Rows are points. Each copy is the shape, with its points in the same order, stretched, turned, moved and blurred by noise. Is it also mirrored, or only turned?

Shape (8 x 2)
[[ 11  -3]
 [ 38   4]
 [ 40 -18]
 [ 31   5]
 [ -5 -17]
 [-36 -21]
 [-28 -17]
 [ 43  10]]
Copy 1 (8 x 2)
[[-18  -2]
 [-31  21]
 [-48   5]
 [-25  15]
 [-17 -23]
 [ -1 -43]
 [ -4 -35]
 [-29  26]]
Copy 1 is: mirrored
Copy 2 (8 x 2)
[[ -6  13]
 [ 17  30]
 [ -3  48]
 [ 13  24]
 [-27   9]
 [-48 -13]
 [-39 -10]
 [ 24  30]]
Copy 2 is: mirrored
Copy 3 (8 x 2)
[[-14 -28]
 [-37 -49]
 [-14 -57]
 [-35 -40]
 [ 16 -21]
 [ 38   7]
 [ 28   0]
 [-45 -45]]
Copy 3 is: mirrored

Shape (7 x 3)
[[-28 -12 -37]
 [  7   4 -22]
 [-22  14  14]
 [  4  28  -2]
 [-18  20 -21]
 [ 35 -30  19]
 [ -2  19 -18]]
Copy 1 (7 x 3)
[[ 44   9 -17]
 [ -2  20   8]
 [-16 -27 -39]
 [-37  11 -16]
 [-12   9 -27]
 [ 10 -13  35]
 [-14  15 -14]]
Copy 1 is: only turned
Copy 2 (7 x 3)
[[  1  41 -19]
 [  6  -5 -10]
 [  4  10  24]
 [ 19 -24  12]
 [ 23   5   0]
 [-44 -11   0]
 [ 18 -11  -2]]
Copy 2 is: only turned
Copy 3 (7 x 3)
[[-45  31  12]
 [  2  25   5]
 [-14 -29  34]
 [ 16   3  33]
 [-15  20  42]
 [ 24 -32 -58]
 [  2  21  27]]
Copy 3 is: only turned
Copy 4 (7 x 3)
[[ 12  59 -18]
 [ 14  18 -13]
 [-34  -1 -10]
 [-13  -5 -23]
 [-10  31 -39]
 [ 15 -33  60]
 [  0  16 -27]]
Copy 4 is: mirrored

Shape (8 x 4)
[[ 21  46  -1   4]
 [ 60  -8  12   7]
 [-35   0  11   3]
 [ 13   6  22  30]
 [  1  19  32  -5]
 [-27 -31   9 -20]
 [  9   6 -11   0]
 [-40  39  19  23]]
Copy 1 (8 x 4)
[[-40 -18  -6  52]
 [-44  45 -33  37]
 [ 13 -15   9   5]
 [  4   8 -22  47]
 [-19   2  15  46]
 [  7  12  21 -21]
 [-25  -2 -13  10]
 [ 15 -45  11  48]]
Copy 1 is: only turned
Copy 2 (8 x 4)
[[-33  42 -34 -21]
 [-47  41 -15  51]
 [ 22  20  17 -31]
 [ -3  52   1   2]
 [-14  41  18 -19]
 [ 12  -9  30  -5]
 [-10  15 -23   2]
 [ 26  48   9 -57]]
Copy 2 is: mirrored

Shape (11 x 8)
[[ -6  10  -7  -1   6  19   8   9]
 [  7   4   6 -28  23  19 -11  -1]
 [ 22   6 -15 -16  12  13  -8  -6]
 [ 14  31  19  -8   8   2   5  40]
 [-22   0   9  16   8   0 -27   8]
 [  1 -21  -9  -3  33  30 -13   2]
 [ 18 -15  44  -6 -28  -2  15  41]
 [-10   9  -4   9   1  -9  -6  15]
 [ 20   7   4   0  33  10   2  -2]
 [-21  24  -7  36   4  22 -37  -6]
 [  4   4  38  -9 -13  -2  23  16]]
Copy 1 (11 x 8)
[[ 10  16   0   1  18   2   0 -15]
 [  2 -23 -43  17  10  -6   2 -15]
 [ 12  -3 -31   6 -16  11  22 -18]
 [-10 -17  -6  -1  51  19  30  13]
 [-16  -9 -11 -27   0  -2 -23  16]
 [-11   2 -40  11  -6  17 -22 -25]
 [-25   9  10  33  26   9  18  60]
 [-13   5   5 -21   1   1   8   6]
 [  1 -29 -13   7  -1  30   6 -25]
 [ 27  -1  -9 -49   0  12 -27   6]
 [ -3  -8  25  26  25  -7  11  27]]
Copy 1 is: mirrored
Copy 2 (11 x 8)
[[ -7   5 -10  18   8  -7 -24   3]
 [-10   8 -15  15   6  10 -24  32]
 [-19  -4  -2  20 -10   6 -35  18]
 [-27  34 -10  32   5  16 -28   6]
 [ 10   5  15  -8   8   9   4  -1]
 [-17   2  -6 -12  -1  -1 -34  16]
 [-36  23 -16  21   2   6  17   3]
 [ -1  10   5  11  -9   4  -8  -4]
 [-21  16   6  14  -2  -4 -32  27]
 [ 12  -9  25  -4  21   7 -14 -10]
 [-12  19 -13  31  12  -4  20  11]]
Copy 2 is: only turned
Copy 3 (11 x 8)
[[-17   0   9   3  -1  -2  -9  15]
 [ -5 -19  21   4  16  15 -15  18]
 [  4 -10   4  10  -1  34  -6  -3]
 [-11  20  13  25  21 -20  -7   4]
 [-13 -34   8   9 -14 -36  -7 -20]
 [ -5 -35  23   5  -1   2  17  19]
 [ 34  34   1  23  22 -55   1  22]
 [-11  -9 -10   9  -9 -17  -6 -17]
 [ -3  -3  33  -5  -5  14  12  -3]
 [-38 -34  20  17 -41 -25 -28 -20]
 [ 13  28  11  -9  14 -31 -12  19]]
Copy 3 is: only turned
Copy 4 (11 x 8)
[[  4  -3  11 -15  -3  12  18  -6]
 [-25  -3  -4 -28   4  -4  10  -2]
 [-18   3   1 -17  -7   8  -7  11]
 [-11 -14  39 -22 -12  -1  11 -34]
 [-13  14   0  12   6   6  19 -27]
 [-23  21  -8 -21   0   1  26  15]
 [ 33  -4  27 -23  10 -34  -7 -35]
 [ -4   0  11   6 -14   6   4 -22]
 [-30  -8  13  -9  -1  -4  15  13]
 [-16  16   9  17  17  40  22 -14]
 [ 25 -24  20 -13  15 -21   4 -25]]
Copy 4 is: mirrored

Shape (13 x 9)
[[-21  -2  41   6 -16   7  19   0 -29]
 [ -3  -9 -27 -24  24 -12  54  34  -2]
 [ 23  41   2  33 -21   8  -1  34  13]
 [ 25 -24 -32 -12 -15  12  52 -13   1]
 [-23   4   0  40 -23   7 -11  -2 -13]
 [ 27   2  41 -25  26  22  -9 -19  27]
 [ 11   8  42  27   7 -17   7  42 -23]
 [  7  -1 -31  23  20   0  12 -11 -10]
 [ 10   4  26 -25  34  -4   7 -17  21]
 [ -9  38 -22 -30  32  17   1 -23   2]
 [ -1  34 -21 -28 -14 -21  52 -19 -31]
 [ -2  26  -9 -10 -15 -44  -1  39  29]
 [ 11 -29  24 -30  10  -9  10  27 -24]]
Copy 1 (13 x 9)
[[ -4  11  34  -5  24 -17  22  12   8]
 [ -1  -7 -11  -2 -42  51  -1  41  16]
 [ 45   6 -22 -35 -29 -16   3   9 -29]
 [ 34 -30   4  17  11  40  13  37  11]
 [ 21  26   7 -23  31 -24   7 -12  13]
 [  0 -13  18  43  13  22  -4 -10 -56]
 [  1  27  -4  -3 -30 -42  -6  32   0]
 [ 38  17   2  11  -4  20 -12  -7  15]
 [ -8 -10  23  31  12  27 -13 -15 -25]
 [ 19 -13  23   8 -13  60   8 -40 -16]
 [ 10 -49  28 -12 -20  25  19  -1  36]
 [ -2 -16 -36 -34 -27  17 -15  -4  -6]
 [-18  -2 -24  34 -14  13  17  33   2]]
Copy 1 is: mirrored
Copy 2 (13 x 9)
[[ 10  17 -18 -33  37 -12  18 -11 -29]
 [  4  -2  44  48   5  -5 -40  33 -17]
 [  4 -54 -23 -14  -2   6 -14 -16  14]
 [-16 -27  57 -23 -16  -6  16  18 -26]
 [ 14  -4 -16 -32  14   6  43 -28  19]
 [-44   5 -36 -34 -21  -7 -49   1 -23]
 [ 22   0 -23  -7  28 -46 -26   6   2]
 [-13 -18  11   2 -11 -13  24  15  27]
 [-29   3 -22 -10  -8  -4 -40  29 -16]
 [-34 -23 -29  23 -14  31  -2  18 -18]
 [  5 -46  11   9  18   6  32  55 -43]
 [ 37 -25 -16  21   0  27 -41  34  -3]
 [ 19  24  -6   8  -3 -40 -33  17 -39]]
Copy 2 is: only turned

Shape (14 x 11)
[[ 31   9   1   1  -2  29 -12 -16   8  10  -9]
 [-13   2   4 -10  25 -15   8  11  12  22  23]
 [ -7   6   0 -13  32  19  -2   2 -15  -9  -1]
 [ -2  -4  -1 -13   1  -8  -2   7  -5 -14   4]
 [ 23   7  21  -2  -6  -9 -15  16 -12  -5  -1]
 [  0  17  -9   8   5  21 -31 -32  -8  20   7]
 [ 15  19  32   4   6   2   2   9  14 -18  -4]
 [ 15 -17   1  35 -30  10  -1   9  -6   2  15]
 [ -3 -14  -3  -6 -16  -4 -16  -9  11   2  15]
 [  7 -20   8   9  16  -1  -5   1 -15   9  17]
 [ -9   3  18   5   0  -3   8 -26 -12  39  10]
 [-12  17  16   2  13 -13  19 -17  10 -13  32]
 [  5  16 -16  23  17 -19  -6 -13   3 -16   5]
 [ 14   5  15   2  21  17 -24   2  16  14 -24]]
Copy 1 (14 x 11)
[[ 16  -2  12   4 -11 -23  10  48   0  15  18]
 [-18   8  28  16  27  17  -8 -12  25 -13 -27]
 [-20  -5 -16  11   2  13  25  34  -2  -7 -16]
 [ -8   3 -16   5  -9   6   7  -1   4   1  -4]
 [ -7  -3 -16   2   0  -4 -20   4   7 -10  32]
 [-25   3  22 -25 -12 -16  14  47  10  17 -14]
 [  3 -14 -14  28   2 -19  -4  10  26 -26   6]
 [ 15  40  -5 -26  -8 -33 -16   2   5 -12  12]
 [ -5  22  12  -2 -24  -7   6  -2  14  10  -7]
 [-12  29   1   1   0   5 -24  22   2  -8 -12]
 [-26   3  42  -8  16 -20 -32   5  -8  -1 -31]
 [-23   8  -3  24  19 -20  -9  -4  34  -8 -60]
 [  4  -4 -17 -19   0  -1  -4  19  31   0 -38]
 [ 10 -20  17  11 -16   5  11  40  15 -18  20]]
Copy 1 is: mirrored
Copy 2 (14 x 11)
[[  1  -3  12   1  10 -30  23  25 -42   9  24]
 [  3 -10   1  14   5 -13 -19 -18  16  -4  -5]
 [ 34   1  27   3  -7 -16   0   9   1   1   7]
 [ 12   3  12  -9  -1   9 -12   4   5 -12 -11]
 [ 23  -1  -9 -28 -11  -9  -5 -13  -2  -9  -5]
 [ -9  -5 -11  17 -19 -17  45  25 -28  11  32]
 [ 12  -5  10 -30   0 -35   9   5   4 -20   3]
 [ -3  -9 -32  -7  22  11  34 -16   7  14 -16]
 [-16 -11 -10   7   5  15  13   5 -17 -11  -6]
 [ 35   0 -18   3   3  -9   5 -10   3  -1  -6]
 [  3 -22 -21  10   7  -1   4   3  -6   9  37]
 [ -1 -16   3  -1  -1 -22 -11  20  31  -8   2]
 [  3  38  -9  -2 -15 -31  20  20  19  -5  -3]
 [ 13  10  10  -5  -9 -36  32  -3 -29 -23  23]]
Copy 2 is: mirrored
Copy 3 (14 x 11)
[[-10 -27 -17  -4 -18  -5  18 -43 -20  15 -11]
 [-11  -3  21   1  -2  -6   4  47 -15  19  21]
 [ -4   6 -26  -5 -25 -23  -4   3   4  -9   2]
 [  1   0  -6  12  10  -6   3  -2   8 -14   5]
 [  0  25 -14  24   5   2  -3 -30  -8  17   0]
 [ -9 -31 -20  -9 -31  -5  24 -23   0  53  17]
 [  5   0   9   5   2 -26 -22 -16 -19  -5  -9]
 [  5  10   3 -12  19  14  14 -19   0  33 -16]
 [ -3 -22  -1  -3  21   4  25  -8  -7  12  11]
 [ -4  25  -4  -5  -5 -10  29   4   2  20  15]
 [  7 -11  30   8 -43  13  20   8 -20  28  35]
 [ 17 -14  30   0   2 -35   2  39  -9   5   0]
 [-10  -4  17   1  10 -33  14  -1  36  23   0]
 [-21  -7 -15  -7 -22 -12  -4 -41 -19  11  24]]
Copy 3 is: only turned
